Each row of a before or after table is a point. The points were changed in one or more steps. Then noise was added and the rows were shuffled. The steps act on columns, c1 being the first. What was done? A step turns or swaps two columns, mirrors them in a line or flattens them onto one, adds a multiple of one to another, or multiplies or shifts one. Angles are multiples of 10 degrees, from the lower column toward the higher: turns from -170 to 170, lines from 10 to 170 but not 90. Use the fewest steps. Two steps may share a column if one is a turn and the other turns, adds or multiplies; they go together, in the order done. Otherwise the lowest column goes first.

Before, 11 rows:
[[ 33  33  36]
 [-13 -38  32]
 [ 60  39  10]
 [-19   9 -29]
 [ -5 -12  17]
 [  6  35  -4]
 [-16  17  -3]
 [ -7 -11  17]
 [ -6 -18  40]
 [ -8 -14  24]
 [  9  -8  44]]
After:
[[  2 -38 -14]
 [-11   5  30]
 [  8  41  25]
 [ 23 -12 -16]
 [  3  14   7]
 [  3  18  30]
 [ 23  -6 -41]
 [-56 -50   2]
 [  7  12  12]
 [-28 -41  28]
 [  1  13   9]]
Steps: turn c1 and c2 by -170 degrees; shift c3 by -10

Before (14 x 6):
[[  6   2  14 -12  -6  13]
 [  6  -6  11  -8  -9  14]
 [ 29  -6  -3 -13  -6 -19]
 [-19   2  11  46   6   2]
 [ -1  -8  -1  -3  18 -13]
 [-17  -6  10   3 -14  18]
 [-17   3   0   1 -17 -14]
 [-12   3   9  19  -3 -10]
 [-18  -1  15   4  -9 -15]
 [-16   1 -18  27  -9  -8]
 [-15  11  14 -15 -14 -13]
 [-11   5   1   7 -17  -3]
 [-11  29 -13   1 -16   0]
 [ -1   3   4  -4  -7  21]]
After (14 x 6):
[[ -3   3   5  -6   7  30]
 [-11  -5   9 -10   4  23]
 [ -1  29 -12   1  21  10]
 [  7   3   8  25  10   1]
 [ 13  -9  -2  -5 -13  -2]
 [  3  -6   9   3  22  27]
 [ -2   6   1   7  20   7]
 [ 19   4  12  60   8  11]
 [ -9   2  14 -17   0  24]
 [  3  10  14 -20  21  -3]
 [  9   1 -18  36  18   3]
 [  2   3  -1   1  25  -3]
 [  8  -1  17   6  21  -6]
 [-27  -6  -3 -17 -14 -10]]
Steps: turn c1 and c5 by -140 degrees; multiply c4 by 1.3; shift c6 by 10

Before:
[[  4   6  -8 -11 -22   7   8   0  -2]
 [  6  12 -16  -1  -7 -11  14   3  39]
 [ 10   3 -15 -15  -7 -13  -6   3  -5]
 [ -1   9 -16 -12  -5 -12   6  10   5]
 [ -3  11 -14  -2   2   6 -14  16 -10]
 [-60  10 -14   7  -6 -11  13   3 -11]
 [  0   5 -16  12  -3 -15 -46  -1   7]
 [ 11 -19 -10   7  -4   6  -1   4   1]
 [-12  -4  27  19   0  15  13 -31 -13]
 [ 10   5 -17 -12 -12 -12  12  11  -1]
 [-16   9  -7  -2   9  -2  -1 -15  11]
 [  9  13  -2   8  -6 -11  12  -3  -8]
 [ -3  -3  -5  12  -3  -3  10 -19   1]
 [-36   1   8 -10   0  -5   6  13  15]]
After (14 x 9):
[[-36  -1 -16 -13   2  -5   6   0   5]
 [-16   8 -10  -2   6  -5  -1   1  -9]
 [ 10   1   4 -15 -10 -13  12  -2 -16]
 [-11   1   9  25  -5  16  13  -1  29]
 [  5   8 -35  -1  -6 -14  14  -1 -22]
 [ 10 -16   0  10  -4  12  -1   0 -10]
 [-60   5  13   9  -5 -13  13  -1 -12]
 [ -4  -4   0  16  -7  -2  10  -1  -5]
 [  9   8   8  11  -6 -15  12  -1   0]
 [ 10  -1   8 -19  -6 -14  -6  -1 -15]
 [  0  -1  -5  15  -3 -16 -45  -1 -17]
 [  3   8   3 -14 -22   5   8  -4  -8]
 [ -3  13  12  -3   5   1 -14   0 -12]
 [  0   5  -1 -16  -3 -14   6   0 -17]]
Steps: turn c2 and c6 by -20 degrees; turn c3 and c9 by 100 degrees; multiply c4 by 1.3; flatten c5 and c8 onto the line at 10 degrees

Before (8 x 12):
[[  3  -6  11 -32   8 -20  12  17   1 -20  10  -6]
 [  2   9 -29 -17 -15  38  13 -28 -24 -10   2  16]
 [ -6  -5  25   0  -3  22  10  24  -8 -19  31  19]
 [ 12  -8  13 -21  -3  -1 -26 -18  31   3  -2   2]
 [ 10  26  12   7   3   8  -9   8   5  -5  -8 -22]
 [-10  26  17  14 -14  -8  -5   6  18  17   7  -6]
 [ 32  -4 -32  -6  -3  30  45   6   8  10  -7  24]
 [-26   9  18  -2 -13   8 -23  12  27  -2  -6  14]]
After, 8 rows:
[[ 12  -7 -17  21 -11 -13 -26 -13  32   3  -1  -4]
 [-27  10 -18   9  -4 -26 -20  16  27   0  -6  13]
 [ 32  -6  58  14  -1  11  44   7  10  10  -6  21]
 [  3  -6 -28  26  15   4  10  10   0 -21  10 -19]
 [ 10  26  -9 -13   4 -17  -9   7   5  -7  -8 -19]
 [ -7  26 -25 -16 -10 -12  -6  11  17  17   9  -1]
 [  3   8  59  20 -26   2  12 -17 -24 -10   2  10]
 [ -8  -7 -15   5  11 -42   9  22  -7 -19  32  17]]
Steps: multiply c3 by 1.6; turn c3 and c6 by -140 degrees; mirror c4 and c12 in the line at 80 degrees; turn c5 and c8 by -30 degrees

Before:
[[  5   2  -6   1  -6  -7   3   5   3  -8   6   6   4   2   6   0  -2   9]
 [  6  27  -6   4  -6  -9   7 -13   1  -2   9  -5   4  -9   1  -3  -1  -1]
 [  1   0  -4   4  -5  -9  13   3   3  -5   5   2   2  -3 -17   0  -6  -5]
 [  6  -5  -4   5  -7  -7   7   5 -60  -9   9  12   6  -5  -6  -4   2  -2]
 [  7  -5  -7   2  -5  -1   4   8  -6  -4  -1  -6  -4 -10   3   1   6   0]
 [  7   3  -2 -11  -7  -4   5   4 -14  -9   8   1  -1   0   1  -1   3  -7]
 [  5  -3 -25  -6  -2  -6   4  -3   2  -5   7  16   4  -6  -5 -24  -4  -6]
 [  0  -5  -3  -5  12  -7   7   4  -3   1   0  -9   7  -1   3  -3   3  -6]
 [-36  -2 -12  -1  -7  -8   5   1   3  -2   2  -2 -25  -9   0  -1   2  -1]
 [  3   1  -1   7  -2  -4   2   8  -1  -6   6   0  -2  -2   5  -9  -3  -9]
 [  2  -5  -3  -2  -6 -10   7   5   3  -6  -2  -8  -4 -12   3  -4 -29  -3]
 [  5  -3  -4  -2   1  12   5   5   0  -7   4  10   6  -5   2   2  -2  -1]
 [  0  -2  -3   5  -6  -4   8 -12   1  -8  10 -12   4  -2  -5  -3  -3  -4]]
After, 13 rows:
[[ -1  -1   5   6  -7   7   7  -9   0   4   8 -10   7   7   9  -3  -4  -5]
 [  5  27   4   5  -5   3   9 -14   0   1  11  -5   9   4   2  -2  -1  -1]
 [  7   2   3  -6  -7   5   4   2 -16   9   9   1   0  -1   4  -2   5  -7]
 [-37  -2  -2  -1  -8  -3  13  -7   4   0   8  -2 -49  -7   1   0   2  -2]
 [  6  -4  -9  -2  -3   3  24  -7   2   0   8  16   9  -1   7 -24  -3  -7]
 [  8  -5   0   2  -4  -3   9  -2  -5   4   1  -7  -9 -13   1   1   4   1]
 [  3   1   0  12  -1   3   2   3  -1   7   6   1  -5  -7   1 -11  -2  -9]
 [  5   2   0  -6  -6   1   6   3   4  10   9   7   9  -2  -1   0   0   9]
 [  7  -5   5   5  -7   4   8  -1 -61   3  10  12  12  -7  10  -3   1  -2]
 [ -1   2   9   8  -5  -1  10   1   3  -7  10   2   4  -5  16   1  -6  -5]
 [  5  -3   3  -1   0   9   7   0   1   7 -10  10  12  -8   1   2  -2  -1]
 [  2  -3   6  -1  -7  -6   6  -7   2   6   6  -8  -8 -11   1  -3 -29  -3]
 [  0  -6   4  -1  11  -3   7   2  -3   1   7  -9  14  -4  -3  -2   3  -6]]
Steps: turn c3 and c7 by -60 degrees; add -0.7 times c18 to c4; turn c6 and c11 by -60 degrees; turn c8 and c14 by -50 degrees; turn c10 and c15 by -140 degrees; multiply c13 by 2

Before:
[[  3   3  -5   3   3  -6   4  -3   8  -3   0   2  -3  -1  22   0   6   9
   19  -8  12   8  -4  -2]
 [ -6   6   5 -19 -28   3 -21   1   3  -8  -6  -1  -9  -3  10   0 -29  -3
    8  10  -4  -2 -46  -9]
 [  5  11  -5 -17  -4  -4  11  18   0   4   1  20  10   2   5  -1  -5  -9
   -7 -11   3  -2   1  -3]
 [  3  10   1   1   3 -16   1  29   2  -3   9   6  -3   7   6   4   5  10
   11  -4 -11  -5   1 -12]
 [ 13  15   5   4  -3   0   5  -5  -9   4   4   3  -3   1   2  -2 -12   1
   -6  10   1  -4  12 -26]
 [ -3   1   5   4 -10  -8   6  -5   1   2   3  -7  12  -5   3   9  -9   6
   12  10   3   3 -27  -5]
 [ 12   4 -45  -8   2 -12 -39   2   7  -4  10   7  -2   7  10   6 -46 -11
   -8  -2  16   8   5  -2]
 [  5   0  -3   2   0  -9   8   2   8   4  -1  -6  -3   7  19  10  -2   5
    7  -5 -16   1   0   1]
 [ -8  -2   6   3   5   0   4   0   7   6  -3  15  14   4  13   6  -5   1
   12   0  13  -5   9 -20]
 [  5   0   5  -6  -1 -16   6   2   8  -3   0  18   1   8   3   8   6  11
   -8  -5   3  -4  -2  -4]
 [-16   7   9   4 -14   6   9   0   1  -8  49   6  -9   2   3  10   4   5
   -4  22 -11  -6  11 -14]
 [  8  -1   5  -8   1  -8 -18   1   1  -7  -6  -6  11  -3   9   7  -3 -14
    0   8  -4  -3 -31  -2]
 [  1   5  -9 -10  -3  -4  -8  14   6  -5  -5   8  -4  -2   1   9   4  12
    2  -8  -7  11  13  -2]
 [ -3   2 -13  -5  -6 -20  -2  -5 -17  19   3   1   3  -2  16  -7   0   0
   -6  -7  -6  -4   1  -2]]
After, 14 rows:
[[ -3   2 -13  -5  -6 -20  -2  -5 -17  19   3   3  -2  -2  16  -7   0   0
   -6  -7 -18  -4   1  -2]
 [  1   5  -9 -10  -3  -4  -8  14   6  -5  -5  -6  -6  -2   1   9   6  12
    2  -8 -21  11  14  -2]
 [  3   3  -5   2   3  -6   3  -2   8  -2   0  -4  -1  -1  22   0   7   9
   19  -8  36   8  -4  -2]
 [  4   0   5  -6  -1 -16   6   2   8  -3   0  -5 -17   8   3   8   8  11
   -8  -5   8  -4  -2  -4]
 [ -6   6   5 -19 -28   3 -21   1   3  -8  -6  -8   4  -3  10   0 -37  -3
    8  10 -12  -2 -46  -9]
 [ 13  15   5   4  -3   0   5  -5  -9   4   5  -4  -2   1   2  -2 -16   1
   -6  10   3  -4  12 -26]
 [ 12   4 -45  -8   2 -12 -39   2   7  -4  10  -5  -6   7  10   6 -59 -12
   -8  -2  48   8   5  -2]
 [  5  12  -5 -17  -4  -4  11  18   0   5   1   3 -22   2   5  -1  -7  -9
   -7 -11   9  -2   1  -3]
 [ -8  -2   6   3   5   0   4   0   7   5  -3   8 -19   4  13   6  -6   1
   12   0  39  -5   9 -21]
 [-16   7   9   4 -14   5   9   0   1  -8  49 -11  -3   2   3  10   5   5
   -4  22 -32  -6  10 -13]
 [  8   0   5  -8   1  -8 -18   1   1  -8  -6  13   2  -3   9   7  -4 -14
    0   8 -12  -3 -31  -2]
 [  5   0  -3   2   0  -9   8   2   8   4  -1  -1   7   7  19  10  -3   5
    7  -5 -48   1   0   1]
 [ -3   1   5   4 -10  -8   6  -5   1   2   3  14   2  -5   3   9 -12   6
   12  10   9   3 -27  -5]
 [  4  10   1   1   3 -16   1  30   2  -3   9  -5  -4   7   6   4   7  10
   11  -4 -33  -5   1 -12]]
Steps: turn c12 and c13 by -110 degrees; multiply c17 by 1.3; multiply c21 by 3

Before (8 x 48):
[[  4  -8  -5  -4  -7   8 -11   5 -19 -13  -6  -4   3  12  -4   0   6   9
    0 -10  -3  -9  -6   1   0  -1   8 -12   1 -20   5  -3 -25 -10  -1   3
   -5   6  -7   2  21   5   0   5 -15  -4 -15   0]
 [-10  -7 -14   3   5  -6 -12   4 -14   8  13  12  31   1 -14  14  17  16
   -8 -10   2 -23  12  10 -19 -10   5 -14  15  -7 -10  15  14  -1  27  13
    5  -1   7  19   4   9  17  16 -27  15 -15  -3]
 [  8  -8   1   2  -1  -2   5   9  -9   1 -10 -11 -15   9   5   1 -10  -2
    1  -4   3  -1 -16  -3   5   7  11  10  -8   0   3 -12 -11  -2   7  -6
   -3   1  -9   4   4   0  -8   1  -5  -7  -3  -4]
 [-21   0 -18  31   5   2  17 -16  12  14  21  29   4 -17  -1  10  15  23
    7  11   6   2   5  11  -4   5 -22  -5  15  12 -15  17   4   2  29  17
    6 -21  30  20  -8 -12  -3  20  -1   6 -10   6]
 [  1 -14   8   1 -12   9   0  12 -13  -1   6 -10  -8  -5   4  -9  -8  -7
   15  18  -3   7  -8  -4  12  19   8   2   1  -1   0 -16 -11  -5   8 -14
    1  -8  -5   0  -1   3 -24  -1   0  -3   2   2]
 [  4 -14   2   6 -11  11   2   3  -7  12   9  13  -9   3  -3   0 -16  -2
   10   5   0   3  -5 -16   5  17   5  15 -11  -3  -1  -7 -12  -3  11 -12
   -6  -5  16 -10  10  -4 -12 -10   9   0   5 -13]
 [ 10  -3  -2 -13   4   2  -8  12 -28  -8  -9  -6  13   9  -6  -6  13  -4
   -6  -9   2  -4 -12  -2 -15   2   4  -7   3 -24   1  -7  -6  -7  12   5
   -8  23  -7  -6  16   4   4   3   6 -12  -4  -1]
 [  3  -4   7 -10  -7   9   2   8 -15   1  -3 -10  -3   5  -2 -20  -2 -13
    7   6   9   4 -23 -16   2  15   7  10  -3  -8  -5  -9 -14   3  -9  -7
    0 -11  -2  -4   4   8  -2  -5   4  -5  -9  -8]]
After (8 x 48):
[[  9  -8   1   2   0  -2   5   5   7  20 -10 -12 -14   9   4   1 -19  -1
    0  -4   3   0 -16  -4   3   7  12 -14  -9  -2   0 -12 -12  -2   7  -7
   -3   1  -2   3   4   1  -7  -8   3  -7  -3  -5]
 [  4  -9  -6  -3  -5   9  22   6  -5   8  -5  -6   3  13  -4  -2  -4  11
    0 -10  -3  -9  -6   2   1  -1   9   1   0 -20  -4  -3 -25 -10  -1   4
   -4   6  14   3  22   5   1 -26   8  -3 -14  -2]
 [  4 -15   2   5 -10  12   7   5   4  32   9  13  -9   2  -4   0 -26  -3
   10   4   1   4  -7 -15   5  17   6   2 -12  -4   1  -7 -12  -5  12 -13
   -8  -5 -22 -11  11  -4 -13  27  -3   0   4 -15]
 [-10  -6 -15   1   5  -7  20   8  -6  29  14  13  30   1 -15  14   7  17
   -9 -10   2 -23  11  10 -19 -10   6  15  13  -7  -2  14  14  -3  27  13
    4  -1   6  19   4   9  16 -58  11  16 -16  -3]
 [  2 -13   8   0 -11  10  11  11   6  19   6 -10  -8  -7   4  -9 -19  -7
   15  17  -5   7  -8  -3  12  19   8  -4   2  -1  -1 -16 -11  -5   9 -15
    1  -9   1  -1   2   4 -24   2   1  -3   2   3]
 [-20   1 -19  30   4   3 -17  -6  13  34  22  29   5 -19  -1   9   5  24
    7  11   5   3   6  11  -2   5 -22  27  16  13  -2  16   4   1  30  18
    7 -22 -14  21  -8 -12  -4 -31 -13   6 -11   5]
 [  1  -3   5 -10  -7  10  15   5   8  20  -3 -12  -4   7  -2 -20 -12 -14
    7   7   8   4 -23 -14   2  15   7  -8  -3  -9  -1  -9 -14   2  -9  -8
    0 -10  -6  -4   4   9  -2  13  -1  -5  -9  -9]
 [ 11  -3  -1 -13   4   4  29  11   3  12  -9  -6  13   8  -5  -7   2  -5
   -7 -10   3  -3 -14  -1 -14   1   3   0   3 -26   0  -8  -6  -7  11   4
   -9  22   9  -7  15   3   4   4  -6 -14  -4  -2]]
Steps: turn c7 and c9 by 110 degrees; turn c28 and c39 by -130 degrees; add 0.3 times c28 to c8; shift c10 by 20; shift c17 by -10; flatten c31 and c47 onto the line at 80 degrees; turn c44 and c45 by -140 degrees; multiply c44 by 2
